Every row gives one point. To make a cloud, some directions were put in groups of two or more. Within a group, all points are equally far from the middle, so they leave a hole (a ring in 2 directions, a hollow ball in 3). The other directions are filled evenly. Then the cloud was stretched, turned, moved and blurred a little. How many holes are there, and how many directions does each take, smallest first?

Cloud (15 x 2):
[[-16  -3]
 [-49 -20]
 [ 57  -4]
 [ 47   9]
 [-48 -45]
 [-24  56]
 [-15  47]
 [-20  53]
 [ 58  -3]
 [ 61 -22]
 [-32 -54]
 [ 30   7]
 [  2  22]
 [ -1 -11]
 [-49 -67]]
Holes: 0

Cloud, 14 rows:
[[ -7  44]
 [-22  18]
 [ 45  12]
 [-13  50]
 [  4 -22]
 [ 12 -49]
 [-16 -59]
 [-37 -41]
 [ 44  28]
 [ 24 -75]
 [-39  49]
 [  7  72]
 [ 29 -24]
 [ 47   9]]
Holes: 0

Cloud, 22 rows:
[[  9 -37 -54]
 [-54  22  32]
 [ 44 -24  34]
 [ 62 -22  -1]
 [ 18  32  -1]
 [-33  33  47]
 [ 30  71 -13]
 [-18 -47   8]
 [-10   4  13]
 [ -7  15 -51]
 [ 19  94   6]
 [ 19  48 -37]
 [ 14 -14 -11]
 [ 91 -16   9]
 [-30 -16 -16]
 [-46  -2 -43]
 [ -5 -19 -24]
 [ 54  18  69]
 [ 33  57 -11]
 [-24  43  64]
 [ 22  56  58]
 [-31   4 -51]]
Holes: 0

Cloud:
[[ 56   7  53 -21]
 [ 43  44  -9 -68]
 [-23 -41  -8 -46]
 [ 73   3 -11 -40]
 [ -1  39  52 -23]
 [ 59 -25  14 -52]
 [ 27 -58 -28  13]
 [ -7  16  73 -38]
 [-25 -15  43 -12]
 [ 37 -46  32 -30]
 [ 29  -7 -28 -94]
 [ -7 -47 -14 -13]
 [ 34  45  31   6]
 [ 33 -50   7 -42]
 [-15  49  23 -29]
 [ 56  34  25 -56]
 [-22  30  32 -10]
 [ 47   7  59 -17]
 [ 19 -50 -42  11]
 [-14 -35  60 -63]
 [-23  23  47 -19]
 [ 26 -41  45   4]
 [  6 -38  54 -35]
 [ 49 -30 -48 -23]
 [ 58  33 -25 -38]
 [ 40  22 -52 -37]
 [  5 -35 -51  18]]
Holes: 1 (3)

Cloud (46 x 6):
[[ 17 -88 -37  15   6 -14]
 [ 12  -1 -39  43  19 -76]
 [-89 -14  23  13 -25 -20]
 [ 43 -47 -46   7 -28  18]
 [  6 -24 -57  26  -7 -79]
 [-46 -24  32  34 -57 -59]
 [-13  -8   4 -30 -80 -30]
 [-28 -75 -64  15 -24  -6]
 [ 12  25  -9  71 -40  15]
 [ 49  31  19  42  -3  -5]
 [ 41 -44  24 -23  12  -1]
 [  8  15 -79  22 -26   9]
 [ -7 -46 -57 -35 -48 -16]
 [-70   8  -3  49  11  25]
 [ -1 -57 -76  35  12  -5]
 [ 18 -76  23 -23 -26 -22]
 [ -8  -2  14  45  63 -39]
 [-60 -23  11  74  19 -14]
 [ 15 -41 -21  -2 -71  26]
 [ 41 -36  27  37  34   9]
 [ -8  22 -45 -24 -26  39]
 [-65 -62 -28   7 -31 -47]
 [ 45 -78  -4  22  -4 -32]
 [-61 -68 -25  43  14 -16]
 [ -5 -26  -4 -41  21  32]
 [ 28  15 -47  53  32 -21]
 [-44 -30 -81  16  18 -27]
 [ 35 -36   3 -44 -35 -19]
 [-26 -58 -36  55 -16 -65]
 [-28 -34 -41  22  21  50]
 [ 30  47  -4 -13  -8 -33]
 [ 24 -37 -26  63 -27  33]
 [ 46   1  46  35  18  -6]
 [  1 -14 -81  23 -44 -28]
 [-29 -15  30 -17 -54 -66]
 [ 27  29  -7  58  26  10]
 [  6 -23   7 -43 -48 -57]
 [-72   8  25  -8  18 -33]
 [-56 -42   1  41  35 -56]
 [-10 -32  25  82  33 -25]
 [-37  -7 -24 -13   3 -84]
 [ -4 -12 -48  30 -74 -38]
 [-10 -47  35   6  25 -76]
 [ 25 -12 -39 -29  -5 -68]
 [ 22 -48  65  -2  -6 -12]
 [ -6  10  21 -50  13   8]]
Holes: 1 (6)

Cloud, 87 rows:
[[  12  -51   23  -21   25   44   32   63]
 [ -56  -10   55   48   49  -39   38   12]
 [   3  -31  -20   19  -24  -38   68  -23]
 [  15   47   -9   36  -24  -23   46  -55]
 [ -17  -29  -21    4  -78  -57  -21  -28]
 [  33   -6  -34   -9  -14  -52  -16    8]
 [  26   17  -18   19   -5   75   29   29]
 [ -31  -18   26   13   28   -6   45    1]
 [  10   72   14   74    3  -59   23   64]
 [   1  -10    8   32   49   -6    7   -7]
 [ -79  -41   88   73   23  -45   14   25]
 [ -30   44   -2   48  -43  -41   57   42]
 [  -8   -7   41   59  -31  -51   35   46]
 [ -11   25    0  -65  -46  -17    9   27]
 [  18    7  -15   14   -1  -57   10  -39]
 [  22    8    7   19   11  -27  -35    7]
 [  36   11  -29   -9   55  -50   -3   12]
 [   1  -62   63  -33  -20  -29   55  -28]
 [  32   46   71  -36   40   -6   24   52]
 [ -20   12  -19  -11  -59  -48  -11    7]
 [  -2   21  -20  -34  -88   35  -15    3]
 [  34    8   36  -26   73  -15    5   18]
 [   2  -27  -49   30  -35   -8    8  -32]
 [ -15   67  -62  -40   -7    6   29  -29]
 [  20   43   47  -23   18  -17  -16   52]
 [ -63   41   58   -2    3  -11   42   13]
 [ -59   -7   45   53  -28  -62   24   10]
 [  24   35   44   76   -6  -37   10   80]
 [  -4    7  -28  -18   67   49   12  -27]
 [ -54   47   17  -14   20  -34   57  -49]
 [  16  -17  -29    7   22 -100   87  -12]
 [  -4   35  -52   64  -21   14  -13   -7]
 [  39  -25  -20   25   41  -51   41    1]
 [ -36   41   -2   49    0  -76   23  -63]
 [  25   -3   17   18  -15   61   75    9]
 [ -55   47   62  -56  -38    3   27   -8]
 [  40  -34  -12   10   -6  -34   34   46]
 [ -34  -19   13   11   18   39   35    0]
 [  33  -71    8  -51  -38  -19    8   22]
 [   5   -7    4  -98  -69  -33   26   24]
 [  10  -38  -44  -36   32    5   60  -33]
 [ -46  -24   46 -107  -19   18   23  -20]
 [  33   51    4   23   15   11   13   18]
 [ -12   72   42   13    7  -15  -43   16]
 [   4   31   64    0    7   -2  -22  -12]
 [   5   39  -53  -36   -7    6    3  -62]
 [  43   33  -33   41   36    5   62   23]
 [  39    2   22  -34  -85   15    5    4]
 [ -30   33    4  -10   13 -106  -53  -38]
 [ -51   -6   49  -47   54  -31  -14   -3]
 [   3  -20  -14   -5  -34   56   -9   24]
 [ -37   28  -33  -40  -58   13   31   47]
 [ -83  -34  -46   -5   18   31  -53  -28]
 [  14  -16   63   61   18  -51   28   88]
 [  24  -19   74    1   21  -56  -45  -12]
 [  22  -24  -74   -2  -26  -51  -29  -50]
 [  10   53  -36   26   -7   12  -11   31]
 [  44  -10   21   15    0  -65  -42   73]
 [  24   34   49  -47  -24   35    2  -21]
 [  36  -45   70  -26   -6  -41  -31  -20]
 [  -4   47   61  -17   -7  -33    4  -60]
 [  -5   19  -26  -32  -33   54   36  -13]
 [  53   26  -37    4  -48    8   79  -26]
 [  18   53   19  -14  -14   -5   37  -58]
 [   4  -24   28    9   -2  -93   56   62]
 [  10    5   28  -14  -53 -101   67    6]
 [  -1  -24    6  -76  -20    5   27    4]
 [ -29   41  -21  -33    7 -121    9  -46]
 [   6  -45  -17  -25   -4   -7   72   51]
 [   7   42  -78  -46  -23    5   12    2]
 [ -13  -35    4   38   17   24   13  -68]
 [ -56    1   76  -48   15   -2   40   23]
 [  20  -12  -46   13   23   27   22   47]
 [ -34   32   52  -63   22  -13   18  -23]
 [   2   17   77   14  -15    5  -40   10]
 [   8  -52   34  -10   55   49  -33   21]
 [  30  -39   -8    5  -38    0   89    4]
 [ -13   20   51  -60  -17   -5   24   23]
 [  12    1   91   55   22  -33   -3   26]
 [ -23   -9   -6  -67   10   17   21  -94]
 [  40   19   32   -3   31    7  -38  -13]
 [ -13   18    2   -3    1 -105   37  -66]
 [ -37    1  -63   27  -54  -50  -10  -39]
 [ -36   10  -57   44   13   40  -33   -8]
 [  11   46   -9  -25   25  -49  -18   25]
 [  23   10   10   21  -74   38    6   -2]
 [  37   65  -43   -5  -34  -32   57  -57]]
Holes: 0

Cloud, 88 rows:
[[ -17   48   31  -68  -18  -36    7  -30   21]
 [ -10  -21   10   31   21   44  -81  -13   14]
 [ -32   28   64  -18    3  -36   13  -32  -28]
 [ -42   29   38   -6   -3   31   -9  -26  -67]
 [ -38    2   25    6   -2   44  -21   16  -16]
 [ -85   59   -2    3    6   24    2   15  -29]
 [   1  -21  -54  -63   76   17  -13  -68  -13]
 [ -40    2   -6   75    1    1   -9  -40    5]
 [ -77   60    8  -28  -12   36   15  -84   16]
 [ -99   13   32   35   31  -41   34  -22  -11]
 [ -17   42   -8  -75    9   -4  -30    7  -58]
 [  64   16   -1   -6   -4   35  -35  -13  -32]
 [ -39   57   18  -35  -10  -33  -27   66  -21]
 [ -67   21   -6  -13   37  -76   66  -25  -53]
 [  29    8  -13   -6  -33  -49   -7   11   47]
 [ -12   -9   -4   -6  -26   83    2  -16   48]
 [ -21   42   18    4   75  -31  -11   -6   -4]
 [  20    7  -26  -14  -19   39   82    5    2]
 [  30  -41  -22   -7    4  -64  -47  -37  -10]
 [ -28   76  -10   28    6    5  110  -43    7]
 [ -46   -3   40  -23   49    7  -50  -11   36]
 [  18    8   20   47  -14  -24  -45  -69   35]
 [  59   -1    3   20   21   -5  -52   51  -50]
 [  15  -42    4  -29  -45   41   55  -25    0]
 [  50   62  -29  -27  -35    6  -22    7  -30]
 [  17   -8   59   68  -20  -31  -11  -60  -34]
 [  22   25   36   86   14  -40   31   18  -27]
 [ -26   43  -25  -35   19  -46   35  -19    3]
 [  22  -40  -21  -10   33   39   21   14   48]
 [ -32   50  -33   71  -26   25   39  -34  -25]
 [ -15   47   -5   44   49  -42   37    2    4]
 [  12   -2   39  -84   34    4  -31   -5  -43]
 [ -48    7   46   29   -6  -59  -72  -31  -29]
 [ -50   24   69   -9  -31  -27   12  -79   36]
 [  14   43  -29   30  -38   44  -30  -30  -67]
 [  22  -12    5  -54   47 -103  -50  -38   12]
 [ -21   51   41  -29   20   22   29  -66  -59]
 [ -49   25   32   -6   28  -70  -36   31  -40]
 [ -32    2   21  -34   68    1   63   -5  -55]
 [  35  -34   13  -36  -61   35   17  -48  -50]
 [ -32   -5  -36  -29   40  -68   83  -22  -11]
 [ -19   38   55  -42   -7   15  -31  -92  -22]
 [ -15  -64  -22   -3  -12  -24   57   -2   13]
 [  19    8  -10   -7   -3  -34   58  -46   -4]
 [ -29  -13  -53   20  -21   10    6   -8  -50]
 [ -30   60    3   -7   53   42   61  -42   -9]
 [  16   34   67    2  -77   64    4  -49    6]
 [ -51   60   54   19   20  -28  -36   -6   -7]
 [  -2    2  -42    1   25   18   23    5   63]
 [ -43   38   38   59  -55  -55  -35   14    1]
 [   1   66   55    3   28  -30   22  -32  -84]
 [  63   -2    7  -19  -49   20  -11   45  -62]
 [  -5   47    5  -41   42    1  -14  -10  -57]
 [ -14   14  -82  -10   -8    1   39   44   -7]
 [ -11    9   -1   41  -29   12   65  -68   19]
 [  52  -28   -2   -4   41   19   30   26  -46]
 [   5   52   56    8   68    8   22  -22  -20]
 [  42   37  -31  -64   -8    4   15   -7  -49]
 [ -45  -21   -8   34    8   61   20   -4  -41]
 [ -31   14   43  -53  -22  -56   42   -8  -46]
 [ -13    7  -51  -51   71   12   32   25  -85]
 [  44   60   -4    2  -12   33  -13  -77  -28]
 [  -2   34    5   39   84   -5    5  -21    5]
 [  37   43  -13   -4  -38   -8   61  -12  -69]
 [   3    6  -33   -1  -20  -10   78   15   13]
 [ -54    5   56  -26    4  -20   55  -83   -8]
 [ -28   43    5   59   59  -41   60  -32    7]
 [  37   12    2   18   13   -2  -59  -22   59]
 [  11   57   39   12   49  -54  -34  -27   61]
 [   6   32  -25   25   78   55  -20  -11   37]
 [  39  -68   51  -10  -23  -38   -1   -3   14]
 [ -28   87   50    7  -29   18  -75  -13  -44]
 [ -10    2   47   38  -45  -28   -9   -2   13]
 [ -25  -50   -4  -78    2   41  -66  -56  -26]
 [  23   -9  -19   -4   36  -89    7   51  -23]
 [ -25   -1   -2  -77   24   -7  -66  -16  -63]
 [  13   17   12  -12  -51   66  -78  -46   21]
 [ -66   61   31   -6   -2  -23   90  -40  -22]
 [ -10   23  -35   44   52  -27  -15  -41  -34]
 [  28  -39  -24    0    7    6   16   11  -74]
 [  50  -30   -9  -19   -3   17  -50   16   -7]
 [  12   73    9  -24    0   -1   33  -44   31]
 [  71  -59   31  -26    0    2   12    4    0]
 [  -4   27   34  -38   61   -3  -64  -46  -29]
 [  18   -8  -10   28   16    9   79   62  -42]
 [  29  -15   61   13  -29   -9  -37   42  -64]
 [ -25    2   66   37   -9   13  -16  -28  -18]
 [   4   38  -20   32   44  -21   17  -18  -70]]
Holes: 1 (2)

Cloud:
[[ -33    9  -54  -45  -14  -57   21  -48   -1]
 [  21   19    1   11  -73   55  -44  -44   18]
 [ -25   43    9  -41  -61  -25  -65   19   21]
 [  35  -79    4    6   40  -67    6    4   20]
 [ -44   32   -7   45  -33   -6  -19  -25  -86]
 [ -39   25 -100   27  -11  -31   10    9   21]
 [  20   10   29   34  -42  -56   18  -16   60]
 [  54   56   22   16  -16   27   30   37   -4]
 [ -28  -11   40    2   20   33   55   50  -33]
 [  -4   31  -28   62   30   12  -32  -43   46]
 [ -63  -40  -10  -48   24   39    1   38   38]
 [ -36  -17    0  -33  -28    5  -53  -69   55]
 [   3  -39  -74  -29    4   -7   43  -33   43]
 [  77   -7   27   -6   36    4   20  -21   38]
 [  30   10   21    9  -16   31  -59  -77  -52]
 [  -1  -15   57  -37    9   14  -17   81    7]
 [ -17  -32  -31  -39  -22  -16    9  101   -1]
 [ -78  -54  -34  -40   -6  -41    1   26    8]
 [ -42  -24  -17  -52  -35   29   19   84    7]
 [ -11   31  -12   38  -12   24   33  -61  -16]
 [ -48   40  -60   -9  -82  -21  -10   14  -25]
 [  35  -52  -69   -4   -6  -13    8    5   55]
 [  -3    0  -15   -4  -82   28  -67  -52   16]
 [  74  -12    8    4   50  -28   32  -33   53]
 [  37   27   41   -5  -47  -63    8  -42   17]
 [  17  -64  -42    7  -31   39  -50   30   -9]
 [ -18   24   67    2  -48  -23  -25   24  -62]
 [  -7   19   72  -30  -25  -20  -45   22  -33]
 [  40    7   15  -73   13   18  -34   58  -35]
 [  12  -21  -28    0   38   83  -15    5   -2]
 [ -36    0  -16  -65  -57  -71   18   21   28]
 [  -6  -17  -20  -45  -64    2   49   70   -3]
 [ -26   36  -17   48   25   60    1   11   -3]
 [  65   -3   40  -25   28  -38   46   27   20]
 [ -31   18  -91  -22   -1  -13  -56  -21  -12]
 [   7   -4   -8  -18   84   45    8   -5    4]
 [ -79    3   12  -10   -3   38  -22   39   21]
 [  73   27   18  -61   35  -28  -20  -12   58]
 [ -64  -25   19   42   -4    7   16   16  -38]
 [  -3 -112  -10  -35  -29   21  -18   22   -8]
 [  58  -16   -9  -72    7   -4  -14  -30   72]
 [  21  -30  -69  -27   28  -33   33  -48    4]
 [ -32  -37  -45  -18   25  -77  -25  -38  -31]
 [ -70   -5   21   30   33    2   -5    8   22]
 [ -32   27  -66  -37  -59   -3   15  -24  -29]
 [  12    1  -24  -54  -18   20   19   84   37]
 [   8   37  -57  -14    0  -96  -20   24  -30]
 [ -15  -39  -43  -34  -39    7   34  -48  -29]
 [  25  -22    6  -10   81   22   -3  -32  -16]
 [ -11  -78  -26  -35   37   26  -44   13   14]
 [  13  -32  -37   42   -4  -42  -47  -43  -66]
 [ -58    6  -17  -40  -26  -12  -63   56  -11]
 [   0  -18   38  -42    4  -71   20   36  -41]
 [  13   -6   45  -21   26  -52   51   50   34]
 [  39  -53  -19  -13  -16  -47  -26  -59  -67]
 [  25  -11  -35    9  -96  -52  -59  -16  -36]
 [  -3  -26   60    7  -27   12  -16  -45   37]
 [ -13   40  -62    8  -49   -1   45    2  -41]
 [  47  -40   27   13    5   59  -33   37   -3]
 [  32  -38  -34  -19   -5  -12  -83   13   12]
 [   9   -4   -1   77  -45   -1  -13  -42  -16]
 [ -55   24    7   42   13  -16   22   35   13]
 [  50  -12   35    5   17  -76  -50  -17  -21]
 [  54  -26  -23  -12   -4  -56   -3  -73  -26]
 [  30   51  -50   -5  -49  -93  -22    3  -15]
 [ -20   34  -32  -48  -30   59   30   38   21]
 [  24   58    3   -8   12   40   18   58   23]
 [  35    6   -6  -10   18   14  -73  -62   -8]
 [  15  -38   27  -40   14  -25  -52   47   64]
 [  25  -65  -47  -18   -3   18  -67    8  -32]
 [  -9  -26   26  -14   54   20   31  -43   56]
 [  33    8   56  -16   10  -67  -55   -4   -5]
 [  31    3   55   25  -36    7   31   38   10]
 [  65  -60  -33  -39  -20  -11  -14   50  -23]
 [   7   52  -50   32   34   -9   39  -13  -16]
 [  40  -17  -19  -65  -52  -59   35    3   48]
 [ -32   33  -17  -17   11   35  -68  -13  -56]
 [   0  -61  -20  -64  -42   12  -42  -53  -34]
 [   8   33  -61    9  -65  -17  -15   55  -75]
 [  64    3   50  -27   10  -59  -23  -21  -28]
 [ -38   -9   19   -5  -17    6  -59  -67   45]
 [  22   30  -42  -34   10  -60   17    8  -58]
 [  73    7   -5  -32   21  -76   50   17   27]
 [  17  -33   23   29   29   19  -72  -21  -50]
 [   9   17  -28  -21  -91  -24   41   34    9]
 [  32  -50    4   24    5  -74    8   38   34]
 [  52   58  -45  -12  -14  -98    4   -5    0]
 [  36  -40  -70   21  -38   13   13   -9   -1]
 [ -50  -50    2   44   20  -39  -15  -16  -11]
 [ -51  -47   50    8   16   25    9   22  -78]
 [  30  -24   66   -5  -11   24    6   38   35]
 [  14   29   30  -14   48  -44  -40   51   -8]
 [   0  -73    7   -6    8  -31   41  -38   15]
 [  10   46  -37   -2  -27  -93  -24   12  -40]
 [ -36   10  -37  -61    7    5  -51  -46   -4]
 [ -52   16   -1   41   38   31   -7   29   16]
 [ -32  -55  -31  -47  -46   -4  -48  -51  -40]]
Holes: 3 (2, 2, 4)

Cloud:
[[  68   20  -52   -3   55  -13   -8  -27   32]
 [  33   53  -42  -24   28   62   10    7  -12]
 [  53  -62   14   23  -39   59   38    7   26]
 [  -6   39    8    9   78  -44  -41   41  -43]
 [ -25   26  -18  -36  -60   54   44  -12   45]
 [ -15   12  -30  -20   -3  -53   63  -69   -7]
 [  51  -26  -55  -56  -33    2   41  -37   14]
 [ -10    9   97   15  -32   21   -3  -15   19]
 [  57  -42    4    7  -39   -6   69   -6   25]
 [  -9    4  -22  -95  -11   38  -42    4  -34]
 [ -34   -4  -21   14  -75   19   24  -64  -44]
 [ -24  -10   26    5   32  -48    9   61  -72]
 [  32    5  -36   -7   13  -21  -45   49  -67]
 [ -47   83  -31  -56   -9  -42   -2  -21  -14]
 [  17   62  -84   10   30  -18  -12   11  -35]
 [  55   60  -23   -3   54  -33   -8   32   -4]
 [  46   51  -10  -52    2    9   -3   -8  -30]
 [ -22   11  -24  -13   60   23   11   93  -13]
 [   4   -2  -42  -47  -26   35  -18  -56  -63]
 [ -43   -3    9  -19   58  -42   13  -18   50]
 [ -19  -16   22   98   12   38   44   31   30]
 [ -92    9   33  -47    8   18    4   40  -31]
 [   9  -16   -1  -43   55   56    6   47   22]
 [  23  -42    7  -15   -4   85   38   49   13]
 [   8  -38  -27   18  -20   66  -33   42   -6]
 [  18   14   -7   37   -2  -30    9   49  -80]
 [ -62   25   44   11   -5  -59   33   18   54]
 [  -5   -6  -19  -91  -52   48    5   44  -39]
 [ -69    5   40  -32   37   37   24   -2   33]
 [  30    8  -59  -10   36  -25   31   42  -61]
 [  10  -26    9    4  -19   42   76   33  -12]
 [ -31   -5   22  -27   42  -24   18  -46   66]
 [  -1  -37  -22  -14  -36   58  -42   17   -7]
 [  24   -5    2   -7   35   41   26   98  -17]
 [ -13   12  -28  -22   76   11   -2   79    5]
 [  12   58  -37   58   20  -10   30    6  -28]
 [  13  -61   -8   -4   23   34   25  -28  -17]
 [ -24   -4   92  -10    5   34    5  -10   64]
 [ -22   18  -39  -45    8  -93    9  -31  -38]
 [   2  -50   33    8   47    9    6  -35   19]
 [  14   33  -67  -16  -32   33  -13  -45  -60]
 [   2   37  -22  -87   -6  -55    8  -29   32]
 [ -67   60  -14   47   14  -24   -7  -40  -46]
 [  61   19  -50  -16   20   16  -52   22   -5]
 [ -15  -48  -19   13   -7   34   80    9    5]
 [ -35   -2  -32   30   55   20   19   44  -49]
 [  -1    8  -40  -42  -13  -55   47  -60   40]
 [ -13   11   36  -14   -6 -111   19   26    0]
 [ -66   -1   24  -68    8   12  -13   71  -11]
 [  16   34  -31  -51  -62   -8   23  -47   -6]
 [ -46   67   53   -6   -6   21  -37   16  -55]
 [ -37   -9   36   -6   -7   70   25  -35   76]
 [  -8   40   -2   12   11   14   52  -76   27]
 [  10   76   -6  -22   25   25  -55   45    3]
 [  -4   24   37  -53  -38  -31   57   34   13]
 [  40   -4  -28  -64  -34  -44   57   27    7]
 [ -42   14   12   32   67   34   41   33    8]
 [ -47  -33    9  -44  -29  -16  -23    4  -61]
 [  18  -53   11  -24  -49   19   41  -32   67]
 [  23   30  -22  -71   -3  -70   37    9   25]
 [  27   13   33   17   63  -68    4  -29   35]
 [  55  -67  -14    7  -29   22   63   10   -2]
 [ -89  -18   38   20    9  -13   -1   12    9]
 [ -27    7  -22   42  -25  -27   36   30  -76]
 [  -4   -9   35   56   52  -71   -5   -6   11]
 [ -34   -6    8   62   30  -28    8    6   58]
 [  -5   53   11   19   12  -31  -46  -56  -28]
 [  -1   36  -18   17   21  -60   66    3  -24]
 [ -33   30   -6  -62   32  -30   17  -41  -44]
 [ -12    7   23  -49    4  -47   30  -24  -60]
 [   3  -34   56  -35   31  -57    4   52   24]
 [   7  -18    3  -35   -8   44  -44  -28  -58]
 [  63   38  -42   20   39  -42   10    2   27]
 [ -55   45   -2  -28   64  -40   24  -17   37]
 [ -88   20   -1  -31   11   35  -31  -31  -14]
 [  11   -2   53  -65   -9  -18  -33  -26   18]
 [  12   36    1  -32   25  -40   43   62   54]
 [ -53   36   18  -33   35  -53  -18   62  -61]
 [   7  -31   13    2    7  109    4   25   -9]
 [  27   10  -54  -67  -17  -30   50   -4   37]
 [  26  -47  -21  -17  -57   94    5   -2   -6]
 [  -3   52   74   22   35   20    7    1   46]
 [  32   -7  -77   37   27  -35   49  -22   14]
 [  57  -22  -32  -18  -44   18   39  -54   33]
 [  -6  -32  -36   75   -6   74    6    7    6]
 [  33   35  -22   39   30  -50   51  -23   -4]
 [   0    0   21  -42  -25   56  -47   26   41]
 [  -2   47    1   16   -1  -78  -24    5  -37]
 [ -40    7    8   -5   71  -40   15    4  -42]
 [   2   74    5   16   60   56  -18   19   43]]
Holes: 2 (3, 6)
